Rows are points. The window is the flat piece filled in between its corners: a triangle in 3 columns, a solid with four corners in 4, and so on. A path goes straight from each point to the next, and from the last back to the first. After which points does the path pass through the window?

Window (3 x 3)
[[-1.28  1.10  0.29]
 [-1.04  0.80 -1.07]
 [ 2.87 -1.47 -0.38]]
Path:
(1): [ 1.30 -1.20  0.62]
(2): [ 0.55 -1.95 -1.00]
(3): [ 2.16 -0.42 -0.90]
(4): [-1.76  3.40 -1.41]
(5): [-2.68  0.78  0.40]
(6): [ 0.63 -2.24 -0.12]
(7): [1.67 1.67 0.18]
(8): [-1.69  2.44 -0.06]
(9): [-1.42 -1.23 -0.13]
(10): [-0.69 -0.21  0.61]
(11): [-0.20  1.20  0.16]
(12): [ 2.11 -0.28 -0.45]
Through the window after points: none

Window (4 x 4)
[[ 1.78  2.05 -0.53 -0.11]
 [-1.49 -0.80  1.14 -0.12]
 [ 2.43 -0.61 -1.45 -0.34]
 [-2.27  0.38  0.04 -0.63]]
Path:
(1): [ 0.45  1.98 -0.70  0.67]
(2): [-1.69  0.32 -0.12  0.31]
(3): [-1.35  0.81  0.28 -2.60]
(4): [ 1.83  0.80 -1.66 -1.47]
(5): [ 1.17  1.19 -1.06  0.71]
(6): [ 1.48  0.24 -1.32  1.12]
(7): [ 3.10  0.32 -0.34 -2.00]
(8): [-2.62  0.07  1.13 -2.75]
(9): [-3.54  1.03  0.37  1.35]
(10): [-1.83 -0.11 -1.14  1.36]
(11): [-0.59  1.28  1.18 -2.42]
(12): [ 0.31 -0.50  0.70 -1.83]
(13): [-3.18  0.85 -0.29  0.94]
(14): [-0.94  0.79 -0.55  1.12]
(15): [-1.83  0.35  0.28 -1.52]
(16): [ 1.48  1.22 -0.15 -0.92]
Through the window after points: 2, 10, 12, 14, 16

Window (8 x 8)
[[ 3.90  0.41 -1.90 -0.66 -1.00  0.64  0.62  2.00]
 [ 0.57 -0.17  0.84 -0.73  0.05 -1.43 -0.29 -0.68]
 [ 2.72  0.52 -3.33 -1.34 -0.03  0.47 -1.01  1.33]
 [-0.21  1.18  2.94 -2.46  1.35 -0.34 -1.85  0.76]
 [-1.92 -2.11 -0.85  0.40 -2.41  3.34  2.52  0.26]
 [-0.24  0.12 -1.26  0.20 -3.72  0.57  0.80  0.28]
 [-0.28  1.70  2.68 -1.39 -0.83  0.73 -0.35 -2.77]
 [-1.06  1.29 -0.35  0.91 -1.04  0.16  1.51 -0.09]]
Path:
(1): [ 0.50  1.01 -0.58 -1.05 -0.94  0.69  1.31  0.33]
(2): [ 0.43  0.30  0.43 -0.25 -0.85  1.31 -0.31  0.54]
(3): [ 0.68  0.27  0.87 -0.47 -0.29  0.22 -0.96 -0.08]
(4): [-0.27  0.10  0.55 -2.32  0.12 -3.24  1.66 -1.09]
(5): [-0.51 -0.46  0.37 -3.74  0.01 -0.10  1.43  0.22]
(6): [ 0.34  0.44  0.66  1.79 -0.89  1.09 -1.31  0.02]
(7): [ 0.79  0.86 -0.11  1.64 -1.05  1.70 -1.63  0.75]
(8): [-0.66  0.22  0.19 -1.21 -1.24  0.62  2.09 -0.80]
(9): [-1.60 -1.21 -1.36 -1.49 -2.01  1.68  3.29 -0.92]
(10): [-0.21 -1.12 -0.27  1.30 -1.91  2.77  0.32  1.36]
(11): [-0.35 -0.29 -0.66  1.20 -2.98  0.61 -0.62 -0.31]
(12): [ 0.37  0.89 -1.36 -1.77 -2.94  0.48  2.36  0.92]
Through the window after points: 3, 5, 7, 9, 11

Window (9 x 9)
[[-0.40  0.23 -1.84  0.04 -0.40  0.69  1.23  1.56  1.59]
 [-1.55  1.60  2.53 -0.80  1.24 -3.72  2.97  3.79  2.03]
 [ 0.43 -0.17  2.83 -2.91  1.61 -0.98  4.59  2.00  0.92]
 [ 0.56  1.62  0.62  0.67 -2.55  0.66  0.42 -2.08 -1.05]
 [-0.61  0.45 -0.31 -0.18  1.45  0.91  1.11  1.15 -1.63]
 [-1.48 -1.49  1.58  0.48 -2.30 -0.71 -1.05 -2.80 -1.38]
 [ 0.59  0.80  0.36  1.42  0.67  2.71  0.43  1.72  1.65]
 [ 1.18  1.42 -0.51  0.38  0.47 -0.20 -1.09 -0.69  1.63]
 [ 0.45 -0.32 -0.11  2.55 -0.72 -0.32  0.81 -2.26 -0.37]]
Path:
(1): [-2.12  1.50  1.73 -0.58  1.70 -1.16  3.42  1.01  1.86]
(2): [ 0.85 -0.17  1.24 -0.28 -0.80 -2.58 -0.14  3.26 -0.83]
(3): [ 1.45  0.31 -0.36 -0.11 -0.76 -0.06 -0.25  0.52 -2.37]
(4): [-1.28  1.18  1.37  0.45 -0.63  0.59  1.82 -1.52  1.00]
(5): [-2.48  2.72  0.00  0.84  0.28  0.29  0.58  0.64  2.47]
(6): [ 2.42 -2.29  1.53 -1.17 -0.25 -0.80  0.89  1.03 -1.70]
(7): [ 0.98 -0.03  0.32  0.30 -0.25 -0.96  0.57  0.59  0.16]
(8): [-1.09  1.23  0.67 -0.21  0.88  2.03  1.20 -0.55  1.59]
(9): [-2.44  1.48  0.98 -1.26  0.70  1.16  1.65  0.53  1.12]
(10): [ 0.99 -0.28  0.05  0.43 -0.69 -0.43  0.31  0.66 -0.54]
(11): [ 0.82 -0.42  0.20 -0.15 -0.77 -0.83  1.59  1.30 -0.24]
(12): [-1.52  1.83  2.72 -0.66  0.79  0.43  2.70  0.41  1.36]
(13): [-1.62  0.23  1.21 -0.61 -0.04  0.18  2.32 -0.16  0.09]
(14): [ 0.65  0.04  1.52  0.25 -0.60 -1.31  1.07  1.00 -0.57]
(15): [ 1.28 -0.74  1.65 -0.67 -0.60 -1.32  1.83  1.30  0.31]
(16): [-2.71  0.63  0.69 -0.86  2.24  1.18  2.04 -0.05  0.96]
Through the window after points: 1, 3, 7

Window (11 x 11)
[[-0.54  1.00  1.07 -1.41 -1.74 -2.52 -2.37 -0.58  0.90  1.15 -2.71]
 [-0.41  0.42  0.39  0.90  0.53  1.36 -0.84 -1.07  1.55 -0.06 -1.68]
 [ 2.52 -2.60 -2.39 -1.24 -1.92 -0.31 -1.02 -1.82  0.42 -0.04  1.99]
 [ 0.58 -1.84  0.50  0.44  0.48  0.92  2.28  0.48 -2.01 -0.13  0.80]
 [-1.39  3.27 -0.32  1.72 -2.62  0.98 -0.25  0.34  0.12 -0.63 -0.38]
 [ 0.70 -2.24 -2.92 -1.47  1.15  0.38 -0.45  0.59 -0.89  2.20 -0.63]
 [ 2.25  0.58  0.97  4.04 -0.23  1.53  0.43  1.40 -0.24  0.45  0.11]
 [ 0.85 -0.21 -2.09 -0.63  0.36 -2.71  1.31  2.68 -1.28 -1.64 -0.33]
 [ 2.47 -0.62 -2.55 -1.39  1.58 -0.77 -1.30 -0.97  0.25  2.16  2.43]
 [-3.25 -1.26 -0.83  2.71 -2.63  0.05  1.26 -1.29  0.76 -0.09  0.45]
 [-2.24 -1.90 -0.09  0.50 -0.59 -0.03 -3.78 -0.59  0.35  0.73  0.39]]
Path:
(1): [-0.23  0.04 -0.65  0.27 -1.35  0.72 -0.12  0.02  1.01  0.70  1.05]
(2): [ 0.65 -0.09  0.71  0.63 -1.53  0.07  0.99  1.19  1.12  0.51  0.31]
(3): [ 1.44 -0.40 -2.96  1.01  0.88 -0.32 -0.22 -1.54 -2.31 -0.28 -0.48]
(4): [-0.48 -0.72 -1.10  1.60  0.33  0.15  0.17 -1.42 -1.37  0.23 -1.01]
(5): [-0.95 -0.36  0.53 -0.45 -3.12  0.24 -1.10  1.98  3.22  0.17  0.19]
(6): [-0.33 -1.07 -1.07 -0.57 -0.90  0.04  1.32  2.33  2.44  0.57  0.25]
(7): [ 0.90  0.13 -0.33  0.29  0.29 -0.54 -2.44 -2.40 -1.23  0.60 -0.57]
(8): [-0.36  0.30 -1.73  1.81  1.00 -1.59 -0.90 -1.56 -1.62 -0.34 -1.36]
Through the window after points: 6, 8

Window (14 x 14)
[[-0.44 -0.55  1.46 -1.38  0.82  3.57  2.32  1.43  1.48 -0.98 -2.33  0.18
  -0.94 -0.55]
 [-0.65 -0.90  0.18  3.46 -0.03 -1.61 -1.49 -1.47 -0.66 -1.06  1.57 -2.96
   1.67  0.69]
 [-1.17 -3.29 -1.07 -1.56 -1.22  1.63 -1.70  0.67 -1.12  2.00  1.15  1.09
  -0.64  2.11]
 [ 0.65  0.95 -1.08  0.94  2.70 -0.16 -0.95 -1.45 -0.11 -0.13  1.87 -1.60
   1.77  1.40]
 [ 1.58 -1.49 -0.63 -1.76 -3.55  2.30  0.27 -0.58  0.10  1.24  1.87  0.78
  -0.87  0.91]
 [ 0.27 -0.71 -2.17 -1.91  0.69  1.62 -3.22  0.31  0.99 -1.88  0.65 -0.12
  -2.78 -2.28]
 [ 0.44 -0.64 -0.93  1.58 -2.69  2.31 -2.32  1.21  0.38  2.68  1.07  0.35
   1.37  2.01]
 [-1.66 -1.79 -1.56 -2.47 -3.32  2.58 -2.05 -0.81  1.37  0.69  1.48  2.72
   1.15  0.29]
 [-1.16  0.65 -0.36 -2.61 -1.12  1.05  1.94  3.10  0.43  0.39 -0.45  0.69
  -0.69 -1.07]
 [ 0.05  1.15 -0.12  0.95  2.87 -1.56 -0.47 -1.72 -0.30  0.01 -2.93 -0.61
  -1.11 -1.97]
 [ 1.56 -0.22 -1.30 -0.27  2.48 -1.13 -0.38 -0.28 -0.14 -1.84 -3.00 -3.13
   1.46 -1.20]
 [ 0.90 -0.99 -0.27 -0.03  2.24 -2.09 -0.98 -0.13  2.90 -0.44 -0.70 -1.12
  -0.53 -0.49]
 [ 0.86  0.42  2.18 -2.09  2.19 -0.15 -1.74  0.03  0.40 -0.69 -0.92 -1.94
   0.12 -2.36]
 [ 1.68  0.53  0.86  1.02  2.57 -2.06 -0.98  0.31 -0.63 -2.68 -1.74  0.38
   0.50 -0.05]]
Path:
(1): [ 0.87 -1.85 -0.40  0.50  0.44  1.44 -0.46  0.91 -0.27 -0.82  0.72  1.35
  0.41 -2.13]
(2): [-1.35  0.84 -1.43 -2.77 -0.66  0.50 -1.94 -1.56  1.70  0.21 -0.77 -1.49
 -0.13  1.84]
(3): [-0.76  0.47  0.60 -0.70 -0.29 -0.66 -1.54 -0.17 -0.17 -0.24 -0.31 -1.06
  0.32  1.79]
(4): [ 1.42 -0.75 -0.36  0.55  0.83  1.13 -0.38  0.67  0.29  0.03 -0.35 -0.19
 -0.15 -0.81]
(5): [ 1.01 -2.20  0.70  1.35  0.61  1.03  0.94  0.16 -1.96  1.63 -0.68 -0.50
  1.87 -3.16]
(6): [-0.31  1.41 -0.36 -2.11  0.31 -0.59 -2.13 -0.46  2.67 -1.46 -0.01 -0.28
 -1.23  2.96]
(7): [-1.88  0.74  0.18 -2.97 -2.48  0.23 -1.13 -0.67 -0.60 -0.94 -0.10 -0.63
 -1.84  0.45]
(8): [ 1.74 -1.42 -0.72  1.21  2.46  0.99 -0.65  0.92  1.61  0.38  0.47  0.68
  1.19 -0.81]
(9): [ 0.70 -1.63 -0.96  1.10  1.00  0.62  0.18  0.11  0.45  0.99 -0.08 -0.88
  0.86 -2.17]
(10): [ 0.44  0.90  0.74 -1.58  1.10 -0.62 -1.83 -0.07  0.08 -1.64 -1.24 -1.75
  0.19  0.29]
(11): [-0.79  1.51  0.01 -1.03 -0.43  0.33 -2.41  1.93  0.93 -0.40 -0.36  0.02
 -1.57  2.00]
(12): [ 2.07 -2.18 -0.18 -0.19  0.70  0.17  0.52 -1.95 -0.62 -0.58 -0.10 -0.04
  1.29 -2.15]
(13): [ 0.05 -1.06 -0.69  0.10  0.66  0.57 -0.87 -0.25  0.49 -0.45  0.77 -0.05
  0.32 -1.10]
(14): [ 0.20  0.67 -0.15 -0.34 -0.13  0.81 -2.22  0.40  0.22 -0.44 -1.54 -1.59
 -1.65  0.43]
(15): [-1.49  1.08 -1.03 -0.98 -1.44  0.19 -1.75  0.95 -0.97 -0.79 -1.63 -1.00
  0.31  4.02]
(16): [ 1.42 -2.63  0.03  0.09  0.13  0.95 -0.08 -1.05  2.15  1.13  2.33  0.82
  0.08 -3.57]
Through the window after points: 1, 9, 11, 13, 15

Window (14 x 14)
[[-1.78 -1.10  2.14 -1.08  1.74  0.13 -0.64  1.31  0.01 -0.25 -2.62 -0.28
  -3.72  0.53]
 [ 0.19 -0.81  1.75 -0.05 -0.31 -2.79  1.12  0.36  0.14  2.22  0.30  0.06
  -2.89 -1.44]
 [-0.12  1.39 -0.96  0.77  4.68  2.04 -0.69 -1.89  1.63  2.12  0.25 -1.19
  -2.61 -2.37]
 [ 0.93 -2.13  1.77  1.01  1.38  0.12 -0.79  0.44  0.24  2.07  1.26 -2.86
   0.90  1.98]
 [ 1.48 -0.48  1.14 -0.01 -0.16 -0.98  0.15  1.03 -0.42 -1.28  1.96 -0.98
   0.57 -1.06]
 [ 1.99  0.69  4.02 -0.23  0.60 -3.10 -0.95 -1.20  0.34  0.81 -0.49  1.67
   1.09  0.05]
 [ 0.82  0.73 -0.03 -1.01 -0.18  0.60  2.04 -0.81 -0.77  1.07  0.25 -1.11
  -0.69  0.56]
 [-0.29 -0.32 -2.69  0.71 -3.59  1.32 -1.96  0.18  1.24 -1.51  2.74 -0.15
   0.73 -1.50]
 [ 2.11  0.04 -2.41 -0.59  0.16 -3.77 -0.41 -1.25 -1.80 -0.73  1.72 -3.09
  -0.54 -0.33]
 [ 0.84  0.64 -0.09 -1.94  1.45  0.33  0.83  2.04 -2.40  1.71  0.46  1.03
  -0.92  2.20]
 [ 0.02 -1.75  1.95  1.11  1.95 -2.01  0.84 -0.74  2.14 -0.49 -0.21  0.10
   1.38  0.63]
 [-0.91  0.64 -0.73 -1.23  0.23 -0.85  1.28  2.38 -2.83  0.75 -2.72 -1.55
   0.52  1.29]
 [-2.89 -1.34 -0.15  1.74 -1.14  1.44  0.03 -0.29 -1.31 -0.06  1.03 -0.95
   0.60  0.06]
 [ 1.92  0.97  0.25  2.34 -0.08  0.17  0.84  0.96 -2.95  1.30 -1.05 -0.42
   1.19  3.17]]
Path:
(1): [-1.71  1.26  0.85  1.10  0.33  0.05  0.13  0.22  0.55  0.89  1.63 -0.07
 -1.14  0.97]
(2): [-0.32  3.87  1.03  1.15 -0.67 -1.34  1.00  0.29 -0.28  1.03  1.62 -0.26
 -0.75  1.80]
(3): [ 0.55 -3.60 -0.03  0.33  1.04  1.04 -0.73  0.23 -1.28 -0.58 -1.18 -0.99
  1.36  0.05]
(4): [ 1.63 -4.25  1.45  1.12  1.20  0.47 -0.31  0.04 -1.17  0.54  0.17  1.19
 -1.86 -1.62]
(5): [ 0.04  1.36  0.68 -0.07  0.06 -2.21  0.23 -0.53  0.68  0.71  0.90 -1.32
 -0.09  0.39]
(6): [-0.63  2.61  2.29  0.97 -0.41 -2.39 -1.18  1.00  1.50 -0.19  2.19 -0.93
 -0.56 -0.03]
(7): [ 1.67 -1.82 -0.27 -1.33  1.47  0.16  1.26 -1.02 -2.49  1.06 -2.51  0.97
 -0.21  0.20]
(8): [ 2.76 -2.29  0.51  0.03 -0.12  0.18 -0.36  0.83 -1.37  1.18 -1.27 -1.05
  2.17  0.00]
(9): [-1.19  0.06  1.54  0.82  1.49 -0.79  0.07  0.17  0.44  1.35  1.46 -1.70
 -1.91  1.64]
(10): [-0.40  1.22  1.89 -0.19  0.19 -1.14 -0.73  0.05  0.17 -0.20  1.29 -0.81
  0.08  0.91]
(11): [ 1.95 -2.29  0.11  1.05  0.08 -1.03  0.25 -0.64  0.54  0.65 -1.27  1.43
  0.82 -1.02]
(12): [ 2.11 -2.73 -0.49  0.47  0.25 -0.02  1.36 -1.26 -1.56 -0.57  0.24  1.09
  0.87  0.73]
(13): [-2.19  3.17  2.24  0.73  1.01 -0.58 -1.75  1.56  0.46  1.42 -0.66 -2.35
 -0.35  0.89]
(14): [-1.80  2.60  0.56  0.90  1.08 -2.52 -0.88  0.28 -0.77 -0.41  0.84 -1.50
  0.28  1.04]
(15): [ 2.90 -1.78 -1.26 -0.61  0.37  1.25  0.37 -0.47 -0.75  0.63  0.23 -0.81
 -0.30 -0.20]
(16): [ 3.25 -1.80 -0.35 -0.82  1.38  0.52  0.09 -1.34 -0.67  0.64 -0.40 -1.50
  0.21 -1.27]
Through the window after points: 8, 10

Window (14 x 14)
[[ 0.74 -0.19  1.44  1.18  1.14  0.66 -1.28  2.31  1.43  0.74 -0.19  0.57
  -0.33 -2.89]
 [ 2.10 -0.14 -0.05 -1.77  3.16 -1.06  0.37  1.64 -0.08  1.63 -0.98  1.91
  -0.68  0.62]
 [-0.54 -0.01  0.04  1.21  0.77  1.70  0.82  0.70  0.27 -0.85 -0.21 -1.67
   0.41  1.86]
 [-0.79  1.84 -0.53 -0.79  1.04  1.51 -0.88  1.18  0.06  1.07 -0.43  0.84
  -0.43 -2.09]
 [ 1.79  1.12 -0.36 -0.01  0.31  0.10 -2.17  1.44  1.19  0.86 -0.41 -1.28
  -2.55 -0.72]
 [-0.56 -0.84  0.03 -0.51  0.20  0.11  0.19  3.93  0.19  2.35 -0.20 -0.58
   0.69 -2.37]
 [ 0.13 -2.03  1.36 -2.41 -0.19  1.90  0.62  3.33 -0.03 -1.12  2.24  1.67
   1.06 -1.06]
 [-2.16 -2.59 -2.36  2.74 -0.06 -1.76 -0.91 -2.22  1.23 -2.21 -1.28 -0.34
  -0.85 -3.10]
 [ 0.83  2.48 -0.88  1.07 -0.24  2.26  1.72 -0.81 -1.62 -0.82  4.50 -1.11
   0.29 -1.03]
 [-0.01  0.39  0.45 -0.46  1.99 -0.03 -1.45 -0.89  0.83  2.89  1.23  1.79
  -3.85 -1.80]
 [ 0.24  0.88 -0.86  0.50 -0.06 -1.06 -0.47 -0.98  1.40  1.70  0.88  2.98
  -1.65 -0.75]
 [ 0.20  2.30  1.19  1.58 -1.20  1.85  1.32  0.71 -3.56 -1.50  1.21 -0.83
  -1.16  1.25]
 [ 1.24  0.66  1.17 -0.60  0.84 -0.61  1.34  0.53  3.77 -1.51  0.47 -0.87
  -3.40 -1.57]
 [-1.14  1.57  1.49  0.55  0.14 -1.02 -1.64  1.31 -1.83 -0.15  0.76 -0.68
   0.43  0.16]]
Path:
(1): [ 2.88 -0.85 -1.84  1.29 -1.21  0.84 -0.17 -2.63 -2.07  1.35  0.03 -2.49
  0.57 -1.62]
(2): [-0.37  1.68  0.52 -0.26  1.09  0.46 -0.74  2.43  1.37 -0.20  0.80  0.33
 -1.96 -0.61]
(3): [ 0.03  0.21 -0.06  0.49  1.33 -1.21  0.24  2.26 -0.22 -0.17  1.19  1.42
 -2.06  0.48]
(4): [ 1.07 -0.27  0.61 -1.59  1.37  0.73 -0.10  0.68  0.72  1.05  0.13  0.85
 -0.61 -1.28]
(5): [-0.48  1.92  1.82 -1.69  0.99  1.57 -0.46  0.20 -0.58  0.57 -0.60  0.71
  2.04 -2.73]
(6): [-0.29  0.19 -1.62  0.89  0.43  0.05 -0.56  2.24  0.45  0.62  0.80  0.09
 -2.72 -0.21]
(7): [ 0.28  1.91 -1.35  1.25  0.98  0.22 -0.45  2.67  1.08  0.16  2.49  1.17
 -2.17  0.02]
(8): [ 0.09  0.40  0.58 -0.66  0.44  0.05 -0.07 -0.42  0.96  0.55 -0.52  0.45
 -1.02 -1.72]
Through the window after points: 1, 3, 5, 7

Window (14 x 14)
[[-0.02 -1.30  2.09 -0.08  0.04  0.05  0.28 -0.61  1.35 -0.83 -0.26 -0.68
   1.53  0.74]
 [ 0.28 -0.74  1.36  3.55 -1.19 -0.41  0.32  0.17  1.12 -1.33 -1.20  1.91
   0.13  0.58]
 [-0.17  2.31  4.37  0.58  1.15 -2.67 -0.97  1.74 -0.96  3.08  1.30 -0.55
   3.24 -0.37]
 [ 0.22  0.78 -0.13 -1.63  3.89 -0.24  0.45 -0.21  2.63  0.63  1.29  0.00
  -3.00  0.66]
 [-0.16  0.57  2.01 -1.73  1.92 -0.42 -1.17  1.41  2.47 -0.32 -0.77  0.35
  -1.75 -0.48]
 [-1.41 -2.79 -1.52  0.21 -0.89 -0.72  1.00  0.44 -1.35 -1.02  1.30 -1.16
   0.67 -2.73]
 [ 0.34 -0.55  4.09  2.29  1.35 -2.28 -1.83 -1.27 -0.76 -0.60 -1.00 -0.21
   1.99 -0.84]
 [ 3.25  0.53 -1.41 -1.44  0.89 -1.27 -1.60  0.04  1.13  1.87 -3.23 -0.40
   0.23 -0.92]
 [ 2.15  2.02  0.28  0.88  1.53  1.52  0.20 -0.02 -2.31 -1.33 -3.00  1.21
  -0.81  0.28]
 [ 0.02  0.72  1.55 -1.92  0.41 -2.06 -1.31 -1.45 -1.39 -0.47  1.80  2.65
   1.63  1.08]
 [-0.98  0.46 -1.72  0.09  1.46  1.75 -0.45  1.24  0.00 -1.64 -1.04  1.43
   1.88 -1.44]
 [-1.41  1.32 -0.03 -0.94 -0.65 -1.31 -2.21 -0.47  1.12  0.00 -0.67 -0.05
   1.32  1.87]
 [ 1.01 -0.82  0.39  0.59 -1.88 -1.41 -1.38 -1.33 -0.10 -1.18  1.26 -1.53
   2.26 -2.71]
 [ 0.70  1.45  0.30  0.25 -0.08 -2.65  0.34 -0.38 -0.13 -2.18 -1.36  1.50
   1.65  0.12]]
Path:
(1): [ 0.16  0.96  1.36 -0.66 -0.35 -1.70 -0.33 -1.06  0.03  0.44  0.16  1.15
  1.84  0.01]
(2): [-1.35  1.01  1.45  0.71  1.27 -0.78  0.35 -1.24 -0.83 -0.17 -0.37 -0.18
  0.39 -2.62]
(3): [ 2.86 -1.71 -1.69 -0.72 -1.21  0.64 -1.68  2.02  1.53 -2.16 -0.76  0.93
  2.57  2.52]
(4): [ 0.82 -0.09  0.38 -0.08  0.69 -0.03 -0.32  0.73  0.28 -1.13  0.17 -0.34
  1.08  0.04]
(5): [-1.05  0.56  0.23  0.82 -1.30 -1.54 -0.61 -1.55  0.78  0.22 -1.38  2.17
  0.07 -1.43]
(6): [-0.11  1.22  0.91  0.25 -0.16  0.38  1.70 -1.78  1.47  0.29 -2.11  0.95
  0.23 -0.95]
(7): [ 2.11 -0.51  0.13 -1.76  2.20 -2.04 -3.40  1.99  0.67  0.30 -0.36 -0.78
 -0.14  0.10]
(8): [ 2.02  0.09 -0.10 -1.27  1.67 -2.38 -1.10  1.80 -0.85 -1.95  0.96  0.72
  1.57 -0.15]
(9): [-1.77  1.28  1.46  0.37  0.21  1.29 -0.41 -2.25  1.34  1.93 -2.61 -0.23
  0.12 -0.74]
(10): [-0.07  0.57  1.10  0.20 -0.36 -0.13 -0.01 -1.12 -0.69  0.46 -0.25  0.24
  0.24 -0.88]
(11): [ 0.26 -1.36 -0.97  0.63  1.71 -1.21 -1.76  2.49  1.96 -4.02 -0.27  1.10
  3.83  0.06]
(12): [ 0.54  0.25  0.63  0.00  1.31 -1.48 -1.44  0.60 -0.87 -1.86  0.14  0.70
  0.71  0.12]
Through the window after points: 2, 6, 10, 12
